Each row is a point. The last column is the point's height on a tilted bowl or saddle (a function of degree 2), plus a little noise. Along how many of its main directions does it bend up, bend down or stay straight?

Points (15 x 4):
[[ 10  13 -16   9]
 [ 13  60  -6  60]
 [ 45 -26  19  12]
 [ 15  10 -45  39]
 [ -4 -26 -10   8]
 [ 20   1 -44  35]
 [ 42 -49  -7  35]
 [-17  18  15   5]
 [ 11 -21   7  -3]
 [ 11   7  -6   1]
 [-31   2  13  12]
 [  3 -21   0   0]
 [-19  51  40  40]
 [-18  11  10   3]
 [ -1  17  -5   4]]
Directions: 3 up, 0 down, 0 straight

Points, 21 rows:
[[ 14  16 -21 -11  11]
 [-14 -18 -36  43  -5]
 [ 22  27  17  52 -17]
 [ -5   0  -9 -37  20]
 [ -6 -17   5  -8   4]
 [-17  40   1  19  13]
 [ 10   0 -39  12  10]
 [-34   0  10 -46  25]
 [-28  -7  -6  10  -4]
 [-15  -7   9  26 -14]
 [  8 -40  12  10  10]
 [  5  25 -60 -42  60]
 [-14   8 -38  18  16]
 [-18  13   8  -1   6]
 [ -3  13  14  10   0]
 [  3  37 -15 -28  26]
 [ 19   4  24  28  -3]
 [-30   8 -24 -23  26]
 [ 28   0 -31  27  -3]
 [-17  10 -17   1   8]
 [-17 -57  -2  -2   7]]
Directions: 2 up, 0 down, 2 straight

Points:
[[ 10  -9 -18  -5  -2]
 [ 45  34  12  -5  35]
 [-36  12  13 -42  28]
 [-21  -8 -10  -8  -9]
 [ -8 -14 -41   7   4]
 [-11  19  -2  25  -8]
 [ -4 -29  20 -33  25]
 [  7   6  -8 -42  13]
 [-18  24  50  22  25]
 [-20  21 -31  27  -2]
 [  6 -27  -9  -1  -4]
 [-22 -26  47 -24  54]
 [ 46  33   5 -11  25]
 [ 40  18  34 -14  60]
 [ 10   9   6 -10  11]
 [  5  31   8 -21  14]
 [ 20 -12 -29  21  12]
 [-11 -27  -8  13 -11]
 [  6 -38 -60  -9  12]
 [ -9 -14  22   4   9]
 [  0  -3  -9 -23   2]
 [ 13   7 -10   9   5]]
Directions: 2 up, 1 down, 1 straight

Points (47 x 7):
[[  0  -3 -13  -9 -14  36  19]
 [-23  -3 -15 -15 -22  43  40]
 [-12   3  -2  18  12 -33  -2]
 [ 38 -32  33 -14 -22 -18   5]
 [ 29   0  20   9  -9  -4 -10]
 [ 23  32 -16 -21   6   2  18]
 [ 20  53  -2 -27   7  33  57]
 [-26 -49  -2  -6   1  12  39]
 [-28 -26  11  -2 -60 -56  60]
 [ 26 -28   4  31  32 -25  31]
 [ 24 -21 -17 -32 -19  28  37]
 [ -5   3 -13  -3  -1 -51  17]
 [ 33  29 -49   6  11  -4  16]
 [ -3 -16 -25 -16  -8 -31  18]
 [ -3  -6 -32  21  33 -16   9]
 [-10  27   2  -2   6  10   1]
 [  7   6   8  30  31  20   8]
 [-34  25  -7  28  -4  21  -7]
 [ 16  -7  46 -19  -9 -25   6]
 [ 11  -2  17  -4  -3   8  -7]
 [  3  21  -5   6  43   8  18]
 [-37 -42 -13 -21 -32 -31  50]
 [ 19   4  -8 -23 -36 -20  15]
 [ -8  19  15 -27  -5  10  17]
 [  6  21  27   0 -35 -20   6]
 [ 19   6   5 -16  21 -16  10]
 [ 16  -5   8  15 -14  -1 -14]
 [  5 -13 -58  38 -16  -7   6]
 [ 32 -10 -23   2 -22  29  23]
 [ 22  -1  -4  -1  26   7   8]
 [ -2  31  -1   0  -7  -1  -6]
 [  0 -18 -12 -31   1   4  18]
 [-33 -11 -14  -7 -21  20  19]
 [ 21 -24  -9  18   1  -3   1]
 [  3  43  11  -9  20  24  30]
 [  7 -20 -43  53 -43 -19  19]
 [ 35  -8 -25  13  -3  -3   4]
 [-29   5  15  10  -3  15   2]
 [-40 -18 -10   7   2  18  18]
 [-12  -5   2   0 -10   9  -6]
 [-19  22 -47  23 -11  28  -2]
 [ 14 -18  -4 -27 -12  31  25]
 [  4 -36  11  10  10 -14  10]
 [-13  -6 -10   4 -23 -32   1]
 [-30  16  14  -1  23 -42  36]
 [ 45   5 -10 -29  31 -23  40]
 [ 14  24 -44  40 -55  -6  14]]
Directions: 5 up, 0 down, 1 straight

Points (64 x 9):
[[ -5   5   0  13 -30  -4  -7  38 -17]
 [ -5   9 -55  28 -18  -4  17  27 -60]
 [ 20  -1  24   3   6   4   3  17  -3]
 [ -9   9  -3 -19   5  34 -35   9   2]
 [  4  -1  22 -21  18   1  31  10  -9]
 [ -9  18 -20  47 -17 -17 -37 -15 -54]
 [ -3   6   9   6 -18  12  21  21  -8]
 [-17   1  27  14 -17   8  43  12 -33]
 [ 19   8  20  14  -9 -10   3 -20 -25]
 [  4   4  19  31 -17  21  27  22 -33]
 [ -3 -13   9 -31   4 -18  13   0  -2]
 [ -2 -18  10  10  -2   8 -18  -5  -2]
 [ 48 -15   8  -2  34  -9   5 -16 -31]
 [  1  17  -6   3  19 -10 -21 -29 -19]
 [-14  13  -8  13 -29 -34  10 -16 -43]
 [-12   8 -21   3  50 -19  29 -38 -48]
 [ 12  48  20   7 -14  10  -4  -7 -30]
 [ 10  23 -14  19  -2 -15 -24 -23 -30]
 [ 11   2  16 -16   7  -7 -45 -13 -10]
 [-10 -39  25 -12  20 -24 -47  11  -7]
 [ -5  15 -23   5  -2 -22  -8   4 -15]
 [-24  14  18   5  -4  -2  26  14 -15]
 [  4  12 -25 -32  -7  30   5  26  -6]
 [ -3   1  -9  29  26   7 -13  32 -13]
 [ -1  13  -5  17  18 -10 -15  -3  -9]
 [ -1 -31 -13  14   0 -22  11  15 -16]
 [ 48  -8  -4  23 -11  12   5   0 -31]
 [  7 -22  -4  51 -14  36  -6 -17 -44]
 [ 22  34 -18  -1 -14  -6  -6  33 -28]
 [  7  -6  25  -2 -11  -3   4 -14 -10]
 [-20   5  14  -3 -29 -15 -28   8 -11]
 [-31  -5  -3  -9   1  15 -12 -47 -37]
 [-31 -11   8  23  10 -15   5  -3 -19]
 [ 32 -18 -38  27   3   9   9   2 -29]
 [ -2   4  13  20 -28 -21   1  43 -29]
 [-25  -9  30  12  25   3  12  10 -13]
 [  8 -16   9   4  20   7  16  -2  -8]
 [  9  -9  -6   1  -3  13  11   8  -2]
 [-11  26 -17   2  33 -17  15  29 -24]
 [ 25  15   8  13 -10  21 -17   5 -16]
 [  7  -3   4  -6   0 -21  17 -46 -39]
 [ -3 -45 -33 -22   4  10 -10 -21 -25]
 [  2   6  25  17  -5  23 -23   6 -10]
 [  1 -15  28 -23   7  60   8 -13 -11]
 [ -6  22  -3  37  33 -14  26 -20 -38]
 [-19 -20  33  -7   0 -19  -2 -30 -28]
 [ -3 -24 -28  22 -14 -26 -30 -12 -35]
 [ -8 -32  -1  39 -12  -8 -18 -50 -58]
 [ -4 -12 -26   2 -28   9  12  -2 -22]
 [  7  -3  40 -19   7 -14   4 -12 -12]
 [  4 -18  -2  -4  14 -15   0 -10  -5]
 [ 16  -1  -4  20   1   7  -7  15  -8]
 [-16 -28   2  20  13  11  -2 -41 -33]
 [ -2  -7 -26 -18  16   4  -9  -4  -5]
 [ 31  15 -22   8 -32   3   4  -6 -36]
 [ -9  10  -3  14  21   4  30  20 -21]
 [ 17   8  21  -2  -9 -16   7   0 -12]
 [-14  15  -6   2 -26 -12  29  -9 -33]
 [-16  -4  -8 -39 -16  23  -8  23  16]
 [ 21 -15 -33  13 -10 -14 -15  22 -20]
 [-12 -18   3  -4  -1 -13 -30   4   1]
 [  0   1  -7   9  -8   6  10   6  -8]
 [ 34  29  13  -7 -11  24   5  -5 -22]
 [-14 -17  -5  -5 -19  11 -21  -1  -3]]
Directions: 0 up, 7 down, 1 straight

Points, 61 rows:
[[ 39   4 -18 -12 -21   3   5  14 -36]
 [  5  -1   3   5  20 -45  -7  13 -13]
 [ 11   5  -1   9 -39  11   2   6 -14]
 [ 10 -19 -12  21 -25  10 -22 -12 -21]
 [ -7 -34  14  34  -6  -9 -41 -10 -60]
 [ 14  18   2  -2  -4 -11  20  12  -7]
 [ -2  -9  13 -23  -6  23  29  12  -8]
 [-18  -7  -6 -15  12  13 -15  -2 -11]
 [-25   8  48  10  -1   0   7 -19   5]
 [-23  17  29   3 -34  12  18  -4  20]
 [ 23 -31  13 -14   1 -11 -14  34 -46]
 [ -1 -17  27  -7  46   4   2 -22 -41]
 [ -8   4  12  14  11  -9 -26  -2 -22]
 [ 28   3  44   3  16 -18 -17 -30 -25]
 [  2 -13  -9  59 -33  31  24   7 -13]
 [  9  -6  24 -12  10 -35 -24 -17 -24]
 [-60 -11  44  -1  31  32  36  16  -2]
 [-30 -30  -5  -8   6  21  -8   4 -12]
 [-22   4 -27  -7  -5  22 -12  -5  -2]
 [ 27   8  10 -17   9   2   1   1 -20]
 [ 10 -35   0 -36   1  24  17 -10 -30]
 [-17 -31 -24  -8 -11  -6   2  -8   5]
 [ -5   7 -22  35 -34  16  20  27 -14]
 [  7   9 -14  23  26 -21 -11  11 -19]
 [ 14 -25  -4  11   0   4   1   5 -16]
 [ 11  15 -17  25 -17 -35  -1 -30  -5]
 [ -7   8  -9   6 -13  11  -4  11  -5]
 [  3   4  16  -4  13 -13 -21   6 -17]
 [-29  13 -15   2 -15  26   6  -8   8]
 [-26   4  -3  -5  17  -4  11   3   0]
 [-20 -23  -4  12 -13 -20  -9  31 -11]
 [  1 -26  21  12  -9  34  -6  -3 -19]
 [-12 -15  -8 -34   5 -21  -7   1 -13]
 [  5 -18  -8  -7  17  12  12   3 -11]
 [ -7  23 -25   9  16  13   2 -10 -16]
 [ -9 -15  27  16  -6  14 -15 -28 -11]
 [ 18 -27  15  -8  -4 -12 -26 -23 -26]
 [ -6 -31 -26  16  -4   0   4 -37  11]
 [-14  16  10  -4  11  -8 -17  25  -3]
 [  0 -21 -10  10  -1 -33 -20  22 -22]
 [ 22 -10 -14 -44   9   0 -17 -26 -32]
 [ -4   4   9  -1  -3  11 -17  10 -10]
 [ 28 -23  -7  14  22  13   4 -27 -16]
 [ 51  -2 -37  13  -7   8  20 -11 -25]
 [ 21  14  12  10 -15  -6 -24  -8 -22]
 [ -2  11 -34  -9   8 -14   1  -5 -10]
 [  8   4  -5  15 -32  -8  20 -14  12]
 [ 15 -18   8   0  33  29  -1  47 -19]
 [-18 -26 -18 -14  -4  23   6 -18   5]
 [ -4 -19   1   5  37  25  11  18 -12]
 [ 22 -17   8 -19  -5 -16  13 -28  -6]
 [ -4  14 -15   9  14 -11   9 -36 -11]
 [-28  -2  39  41  -8 -34   3 -14  -3]
 [ 20  17   4 -10 -10 -13  -4  19 -16]
 [-37   3   1 -15 -22  19   3  26  12]
 [-12   3   4  -8  34   0   1  -2 -16]
 [-21 -15  34 -54  17  25   2  16 -35]
 [-15 -16  -2  -6   1 -18 -16 -21 -10]
 [-28   8  -8   7  50   1  -4   5 -24]
 [ 35 -19 -11   4   8 -18 -20  -8 -29]
 [ -2 -23 -10 -33  22  10 -13  -6 -28]]
Directions: 1 up, 3 down, 4 straight

Points, 76 rows:
[[  7  -5  -3  24   9  16  -5  -3  16]
 [ -3 -40   2  18  10 -12  -1 -14  13]
 [ 15  13  16   8 -14  28  36 -25  51]
 [ 10  45   9  19 -37  12 -11  27  58]
 [ -7  20   1 -23  22  16   3 -15   0]
 [ -1 -34  -1  26  17  14  -4   5  21]
 [ -3   9 -17  21  -1   2  22 -37  33]
 [-26  13  -4  35 -27 -21  27  15  60]
 [ 26   9  46   8  -7 -12 -14  -7  10]
 [-11 -31   9  -5 -40 -34  40 -18  24]
 [  8  15  -7   6 -25 -30  10   6  16]
 [  5   9   1  10  -7   2   4  21  15]
 [  5 -15 -21 -11 -19  17  17 -18  20]
 [-51  -3 -37  -3  19   2  18 -31  12]
 [ 20  22  39 -19  -8  -6  10  15  29]
 [ 13 -16 -48   0  44 -39   3  -5  30]
 [ 10 -24  -6 -21  15  10  -7  16   0]
 [-22 -22  -3  28   3  17 -27  18  20]
 [-15   2 -40   6 -32  21  -3 -12  43]
 [-23  -5 -22   7  -7  29  12 -15  24]
 [  4   9  24 -16  -6 -14 -37  13   0]
 [ 11 -20 -19  -8 -17  31  -4  22  24]
 [-18  -6  10 -15 -41 -25  12  22   9]
 [  4 -13  14   9 -14   4 -22 -28   6]
 [-10   7  -6 -25   3  16  41 -34  17]
 [-25   2 -25  -4 -13   6  56  -8  29]
 [ -1  -3  20 -21 -19  26  18  -9  19]
 [ 23  -5 -11 -25  10  -4 -13  33  11]
 [-17   1   3  -3  -5  -1 -21   3  -6]
 [  4 -15 -26   7  11  15 -30   7   6]
 [-11  21  37  -9   0  15 -10  -6  11]
 [-31 -11  30  -5 -16  21  32  22  13]
 [ -1  30   6 -28  22   7   7 -24  11]
 [ 16 -18 -22 -19  33  26  -7  15   9]
 [ -5 -45   0  -7 -16  43  27 -44  59]
 [ 22 -25  -4 -22  -2  23  -6  15  12]
 [ -8   7 -11 -10 -21 -27  25 -13   8]
 [ 10  10   3  32  27 -32  -4  -4  32]
 [ 10  -4  31 -13  21  11  12  15  11]
 [-31   5 -13  -5  12  24  27   3  11]
 [ -3  -5  32   4  49 -15  19 -15  32]
 [ 13  -2   8  -2   2  -1   8  -4   2]
 [-26 -13 -20 -10  -5 -25  -6 -14  -2]
 [-19  -1 -15 -29 -15   2 -27 -29  -1]
 [  3  28   3  -1  27  13  -4   6  15]
 [-10  -9   8  -4  -2  30  31  -9  18]
 [-23 -45 -12   6   0 -15  -7   2  14]
 [-12  25 -15  19 -15 -11 -12   7  26]
 [  1 -16 -49 -20 -12 -11  14  -8  10]
 [-32   1  26  -2  12  -8   5  -9   2]
 [-10  12  16   6 -19  -1 -15 -28  13]
 [-24  -8  24 -11 -27 -12   1  22   0]
 [ 14  -1  16   2  13  26  -6  -9   4]
 [-12  14  -7   9  14  -4   2 -29   8]
 [-34   9 -38 -23  -9   6 -12 -20  -4]
 [ -6   0 -19   6  22  16  30 -17  20]
 [-11 -38  -5   7  20 -10   8 -31  12]
 [-20   8  -3 -30   0  13 -11   6 -10]
 [-23 -36   6  31  -8  -6   4  20  28]
 [ -1 -15  14  19 -21  24   6  14  25]
 [ 12  11  -1  35 -29   2 -14  14  39]
 [-28   4 -11 -29  13 -30 -22   6  -5]
 [  0  12 -22  14  38   4  -6  -4  17]
 [-21 -11 -19 -43   2   0 -25   6  -9]
 [-16 -40   8  16   1  23 -22 -25  14]
 [-20   4 -14 -10  40  13  27  -1  13]
 [ 29  22  -7  -8  -2  -2 -16  -5   5]
 [-10 -48  37  -9   8 -24  -2  -6   0]
 [  0  18  21   9 -12  -9 -11 -21  12]
 [ 24   3 -37  -2   4  24 -38 -39   5]
 [-28  -3 -18  23  -5 -11  21   4  33]
 [ 20  18  -5   0  20  39 -20  -3   8]
 [ 19  -8   4   3  11  22   1   7   8]
 [-41 -15  60   8  28 -18  -5  23  17]
 [ -9 -24   5  -4  -9  43  15   1  19]
 [ 37  -6  18 -10  -1  19 -18  42  21]]
Directions: 5 up, 0 down, 3 straight

Points (71 x 9):
[[ -3  19   0  -2   7   2   4   0   2]
 [-41  17  -6 -18  25  19 -29   5  18]
 [ -6   7  12 -24  -1  -7 -10 -15   4]
 [ 28  13 -10   3 -21  18   1  18  14]
 [-37   9   1  13  -4   0  -2   8  22]
 [  6  15  13 -14   2   2  -4 -36   5]
 [ -6 -19 -24 -16  20 -13  28 -13  14]
 [ 45  27  -9  -5   8 -35 -13 -22  20]
 [ 12 -35   2   1   6  11  -8  15   8]
 [ -7   0  28 -17 -14  19  29  -9   8]
 [-35 -14  29  59  -3  16  15 -33  60]
 [ -1  -8 -16 -32 -18   2  22  30  12]
 [ -1  49  30  12  15   3  16  12  23]
 [ 13   6   5  10  21 -12   0   2  -1]
 [-43  13  42 -33 -16  12  -5   1  17]
 [ 17 -37 -23  26  -5  12 -22  32  27]
 [  4   8  27  -1  38   2 -28   4  11]
 [ 19  13  18  -1 -16   1  33  17  10]
 [-12   0  -1  27 -14  -4 -14 -30  28]
 [ 11  -2 -10  16 -11  13 -17  19  13]
 [  9  39  -6  -9  20 -23  24  -3  13]
 [-21  -1 -23  -6   4  36 -18  14   8]
 [-11  18  -3  -2  -2 -26  13   6  12]
 [ 24  -4  -7 -53  -6 -35 -23 -20  25]
 [ 14  26 -16  39  21 -29  13  28  30]
 [ 30   3   6 -16 -15 -28 -18  40  25]
 [ -7  -3   3  29  11  20  25  -7  16]
 [-38 -19   6 -10   8   7   4  26  20]
 [  8 -37  17   6 -17   9   7   9  13]
 [ 12 -13   1 -31 -59   7  42  -8  33]
 [ 26 -34  10 -18  19 -13   1 -25   6]
 [-26 -18 -28  30  10 -20 -24  12  33]
 [  0   1  -7  -9  22  30 -28 -14   2]
 [ 13  32  17  19 -25 -60 -40   0  49]
 [-23  20  -7  25   5   7  23   3  24]
 [ 21   3 -27   9  29  17   4 -10 -14]
 [ 18  11  16   2  13 -19 -35   5  10]
 [-17  35  -2  37  -5   5   7 -30  40]
 [-28 -16  22  -7  24   5  10 -15  21]
 [ -2  12 -17 -17  -4  -7  16 -14   9]
 [-27 -26 -25   4  -1   4   7   1  22]
 [ 12   4  41  19 -11  14 -43   4  25]
 [  8  11 -21 -32  13  -8  -4  49   7]
 [ 16  -7 -13   4  -8  22  17   1   5]
 [ -4 -40  12  18  -4 -20 -47   5  30]
 [-28 -27   8  -9   4 -33  -9   3  18]
 [-39 -24 -25   9  -6  -6  -4  29  29]
 [-28  17  21  11 -11  17   4 -17  23]
 [ 30  13   0 -25 -23 -27   5  33  25]
 [-29 -41  25   0  31  12 -23  23  39]
 [-18  -3  -7  24  12   4 -10 -19  19]
 [ -8  -3 -18 -13  14  -8  26   7   6]
 [ -5 -34  10  -6  15 -17  -5   3  10]
 [ 39 -15  19  -8 -21 -18 -14 -14   8]
 [  3  13  -4  24  37 -33  18   1  12]
 [ 15  10  28   8  16   6 -23 -23   4]
 [ 10  25   1 -23   3  12   0   3   4]
 [-28  14  13 -18  14 -19  10   1  12]
 [-31  -1  10  31  -6  12  22  10  32]
 [ -7 -21  12 -13   6   0 -14 -20   6]
 [ -5  -7 -20  -9 -37  22  26  -7  26]
 [ -3  13  27  19 -10 -14  31 -13   7]
 [ -7 -28  31  -1  37   0   2  -2  16]
 [ -8   4  15   3  -4 -32 -39  10  15]
 [  5   4  -5  -6  19  -9   4 -13  -2]
 [ 40  -9   9 -16 -19 -29 -27  11  20]
 [ -7   2  17  13  16  50  -4  -4  22]
 [  5   6 -44   0  10   5   2  25  -4]
 [-26 -21  18 -24   6   8 -10 -25  19]
 [ -7  -1 -10 -11 -21  -1   5  -2   9]
 [  6  37   6   9 -13  18  -5 -16  19]]
Directions: 6 up, 1 down, 1 straight
